Every row gives one point. The last column is the point's height on a tilted bowl or saddle (a function of degree 2), plus a little noise. Count its main directions that bend up, bend down and stay straight.

Points (11 x 3)
[[-27 -33  56]
 [ -8 -24  25]
 [-26  43  -5]
 [ 57   0   2]
 [  0  -2  -3]
 [-75  11  83]
 [ -3  64 -16]
 [ 27   5 -13]
 [-10 -14  15]
 [-40  27  15]
 [ 18  48 -24]]
Directions: 2 up, 0 down, 0 straight

Points (15 x 4)
[[ -6   5  -7  -2]
 [ 34  12  37 -16]
 [-26  18  13 -15]
 [ 87 -17  -6 -40]
 [ -5   3 -16  -1]
 [-11  -9  17  -1]
 [ 40  17 -14 -12]
 [  0  -2  12  -1]
 [ -3  10  36 -12]
 [ 20  26 -15 -11]
 [ 27   4  26  -8]
 [ 13  40 -34 -21]
 [-21 -26  13   0]
 [ -8 -10 -17   1]
 [  4  95  55 -95]]
Directions: 0 up, 3 down, 0 straight

Points (24 x 5)
[[ 23  35  52 -35 -59]
 [ 58 -39 -17  -1  -2]
 [ 24  15  20  32 -38]
 [ 27   6 -12  18 -15]
 [  3  31  59  41 -72]
 [ 10 -51   2  -9  14]
 [-54 -58  19 -17   5]
 [-27 -27  -5 -14  -2]
 [-32  75 -15 -25  37]
 [-22  60  30 -53  -6]
 [-20 -12 -28  19  16]
 [-21 -50   4  -8  10]
 [-33 -23 -17  26  14]
 [ 46  -4  18   0 -40]
 [-83  -2  23 -14  -3]
 [-52  19  40  16 -21]
 [ 49  29  35  42 -77]
 [ 17  12 -32 -17 -21]
 [ 50 -11  22 -11 -39]
 [-30  28 -23 -33   3]
 [ 17  60  71 -56 -57]
 [  4 -30  27 -43  -5]
 [  1  27   6  -7 -24]
 [-25  38  17 -52  -8]]
Directions: 2 up, 2 down, 0 straight

Points (26 x 5)
[[  8 -28  -1 -19   9]
 [-25  54   0   8 -21]
 [  9 -22  -2  17  -9]
 [ 28 -33  40  78 -79]
 [-69  22 -36  13   4]
 [ 47 -18  26  22   8]
 [ -7   0  37 -11  -9]
 [ 59  13  29  20  18]
 [-36  31 -24   6 -20]
 [  8  27 -62 -35  11]
 [-32  -9 -35  27  -5]
 [ 34 -63  40 -24  95]
 [ 20 -64   0  21  35]
 [  8 -70 -42  11  64]
 [  3  26  56 -15   6]
 [-54 -10 -13  33  -6]
 [  5 -35  70  10  42]
 [ -2  35  21 -45 -27]
 [-11  18 -35  44 -25]
 [-39  -4 -30   1  -9]
 [  1   9 -63  33  11]
 [-37 -11  60  -3  10]
 [-32  70 -18   0  -7]
 [-26 -44 -49  -3  37]
 [  9  24 -50  20   6]
 [-12 -10 -25  35 -21]]
Directions: 3 up, 1 down, 0 straight

Points (48 x 7)
[[ 10   7  55 -12 -18   5 -33]
 [ -3   8  16 -95 -28 -51 -22]
 [ 20   2  29  32 -18  20 -27]
 [ 10 -17  54  24   3  10 -43]
 [ 17  33  13 -18 -22  28  -4]
 [ 37 -22 -50  39  11   4   0]
 [-30 -37 -29 -25   0  34   3]
 [ -2  10 -34   3  50 -22  19]
 [ 29  36  22  72 -13 -35 -59]
 [-74  39 -20  31   8  -6 -17]
 [-13 -19  32  34  25   6 -23]
 [-24   5  -9  -3  11 -17  19]
 [-32  66 -23  19  64 -18 -16]
 [ -5  47 -12  33  18   6   2]
 [ 23 -20  42  -1 -33   3 -38]
 [  0  14 -39 -17  -8   1  31]
 [-23  -7  18 -23 -18   6   1]
 [-12  30 -25 -36  23  15  24]
 [ 25 -13 -57   2  -5  -7  24]
 [ -2 -36   4  -1   1  -7   2]
 [  1  19  -4  20   6  33   5]
 [-23 -10  11  -2  -3  49  -9]
 [-11   2  22  26  -9 -43 -15]
 [ 31  -3  -6   9 -12 -26   3]
 [ 20 -34 -11  41  43  31 -21]
 [-29  19  19  62  -4 -29 -36]
 [  9   6   0  -4  14  23  10]
 [ 22 -36  40 -43  -1 -35 -33]
 [ 39 -62  12  -4  12  24 -40]
 [-24   0   1 -19  54  15   5]
 [ 14 -15  19  35  20  45 -28]
 [ 22  -1   7 -23  45   0   4]
 [ 27  14  34   4  -6 -55 -27]
 [-11 -39   6 -11  -9 -15   1]
 [ 45   1   0 -18  55 -11  -3]
 [ -2  16   9 -17   6 -22  13]
 [-17  -2  -4  10  14  20   9]
 [ 63 -30  14  39 -14  31 -56]
 [-14  28  33  16  72  -3 -25]
 [-25  67  -4 -23 -26  36  -2]
 [ 44   6 -10 -47 -20  -3   2]
 [ 38 -22  84  12 -23  -5 -95]
 [  4 -18  12 -35 -22   9  -3]
 [ -6  19  19   2  43  10  -1]
 [  3  49  19  21  -4   6 -10]
 [ 22 -39 -26 -19   1 -18  12]
 [-45  48 -15 -11 -28  11   9]
 [ 41   4  -5  -3  18  53 -12]]
Directions: 0 up, 6 down, 0 straight
